Every row gives one point. To make a cloud, some directions were put in groups of two or more. Within a group, all points are equally far from the middle, so they leave a hole (a ring in 2 directions, a hollow ball in 3). The other directions are filled evenly. Then the cloud was stretched, turned, moved and blurred a little. Count the holes, and give their numbers of directions, smallest first.

Cloud, 19 rows:
[[ 4.9 -0.1  3.6]
 [ 4.6  2.1  2.4]
 [ 5.3  2.6 -4.8]
 [ 7.1  2.9 -1.6]
 [-1.5  3.6  2.2]
 [ 2.3 -2.8 -5.2]
 [-2.0 -2.2  0.3]
 [ 0.7  1.4 -7.0]
 [-0.6  1.8 -7.2]
 [ 0.5  5.1 -6.0]
 [-2.7 -0.7 -5.7]
 [-1.1 -1.6 -5.3]
 [ 3.4 -2.9 -5.3]
 [-3.9 -0.3 -5.6]
 [-3.5  0.8 -6.7]
 [-0.7  7.2 -1.8]
 [-4.7  0.1  0.7]
 [ 0.1 -0.9  2.9]
 [ 5.8 -1.6 -5.8]]
Holes: 1 (2)

Cloud (31 x 4):
[[-0.3  6.4 -4.6  2.6]
 [ 4.2  6.1 -4.1  4.5]
 [ 5.5  1.8 -3.8  6.5]
 [ 7.4  3.1 -3.6 -0.5]
 [-4.7  0.5  5.4  2.4]
 [ 1.9 -0.7 -7.6  3.0]
 [ 5.6 -1.1  1.2 -2.7]
 [-2.3 -1.9 -4.9  4.8]
 [ 3.5 -1.2  5.1  1.2]
 [-0.3 -1.2 -4.4 -4.4]
 [ 3.2  4.7  0.3 -1.4]
 [-5.1 -1.3  2.5 -2.5]
 [-3.4  0.4 -5.8  4.4]
 [-2.8  2.6 -1.1 -3.2]
 [-2.2  4.2 -5.1 -0.7]
 [-2.8  1.0  6.0  1.5]
 [ 4.4 -1.6 -4.3 -3.6]
 [ 4.4  3.0  1.9 -1.8]
 [ 3.1 -4.6  2.8 -1.0]
 [ 4.2 -2.1 -3.6 -3.9]
 [-5.5 -2.1 -0.7  4.9]
 [ 3.9  0.3  0.6  7.2]
 [-4.4 -3.0  1.7 -3.1]
 [-4.8 -4.5  2.4 -0.2]
 [-4.4  2.8 -2.1  6.5]
 [-6.3 -1.9  1.4  4.1]
 [-1.8 -0.5 -6.7  3.8]
 [ 0.9 -1.9 -5.9  4.6]
 [ 0.3 -2.0 -5.8  4.7]
 [ 3.6  6.7 -3.8  2.5]
 [-6.2 -1.0  1.5  4.8]]
Holes: 2 (2, 2)

Cloud, 51 rows:
[[ 6.2 -5.6  0.9 -3.9  0.8 -5.2]
 [-0.9  4.6  0.3  7.0  1.3 -5.1]
 [-0.9  4.0 -1.1  7.7 -0.2  0.5]
 [-1.2  4.5 -4.9  0.2 -5.6 -6.1]
 [-6.1 -0.4  3.4  2.3 -5.7 -6.0]
 [ 1.6  7.4 -5.0 -4.7  2.5 -0.3]
 [-0.1 -4.2 -1.9 -5.3 -5.6  2.3]
 [ 0.0  4.9 -0.8  3.9  3.7 -3.7]
 [ 7.3  2.2 -1.9 -4.2  2.8 -2.3]
 [-0.7  6.4 -4.8  0.9 -0.5  1.4]
 [ 1.1 -5.3 -6.0  0.9 -5.3  3.1]
 [ 1.1  1.2 -3.6  1.0 -0.3 -6.2]
 [ 0.8 -3.2 -4.9  1.6 -5.8  2.9]
 [-0.9 -5.3  3.8 -5.0 -5.4 -3.9]
 [-1.2 -8.3  2.6 -2.5 -3.5  2.4]
 [ 5.0  6.7 -3.7 -2.6 -5.5  5.4]
 [ 2.0 -5.2  4.0  0.9 -4.8 -2.8]
 [-0.5  2.4 -9.5  0.8  2.8  1.5]
 [ 1.2 -3.0 -1.9  1.6 -3.6 -3.9]
 [ 7.6 -4.2 -3.0  1.2 -0.7 -0.4]
 [ 2.3 -2.4 -2.6 -2.9  4.5  0.5]
 [-3.0  3.0  2.8  3.8  2.7 -1.6]
 [ 0.3 -2.8  0.4  2.2 -8.4 -1.2]
 [ 5.1 -2.6 -1.2  2.7 -3.8 -4.3]
 [-1.1  8.6 -5.8 -0.1 -5.5 -1.2]
 [-0.7 -0.6 -3.5  0.4 -3.4 -1.3]
 [ 4.8  0.5  3.8 -0.4  6.6  3.0]
 [-1.5 -0.4  3.6 -0.5  2.1 -8.6]
 [ 3.9  2.0 -2.4  2.2  1.6 -0.7]
 [ 3.9  3.4  4.9 -4.6 -0.1  0.2]
 [-1.5 -6.7  2.6 -6.3 -4.5  1.1]
 [-3.8 -0.3 -4.4  0.9 -2.7 -4.0]
 [ 4.5  5.9 -4.0 -4.5 -4.5 -4.1]
 [-0.9  2.7  3.1  1.2  5.9 -0.6]
 [ 1.9  5.8 -8.0  6.4 -3.2 -6.5]
 [-2.4  3.7 -5.8  1.6 -5.1  1.9]
 [-1.5  4.2 -2.8  1.5  3.8 -8.2]
 [ 2.8 -5.8 -2.5 -8.3 -5.2 -4.9]
 [ 2.6 -0.3  1.9 -2.2 -5.1 -1.7]
 [-1.1 -4.2 -4.5 -2.0 -0.2 -1.3]
 [ 1.5 -0.3 -2.2  2.1 -2.0 -4.4]
 [-3.2  2.0  0.5  0.3  2.0 -2.1]
 [ 0.3 -1.7  5.5 -2.9  0.4 -0.6]
 [ 4.9 -4.2 -4.4 -1.7 -2.5 -0.8]
 [ 0.2 -4.7 -5.7  3.7 -3.4  1.1]
 [ 3.1 -1.9 -0.7 -6.0 -1.9 -6.0]
 [ 0.2  2.3  0.7  3.0 -2.6 -3.0]
 [-1.7 -5.5 -1.8  2.4  6.1  0.9]
 [-6.3 -2.0 -3.9 -2.2 -6.8 -0.3]
 [ 0.7 -3.2 -4.0 -5.8 -3.6  1.7]
 [ 0.5  5.2 -7.3  4.7 -0.8  2.7]]
Holes: 0
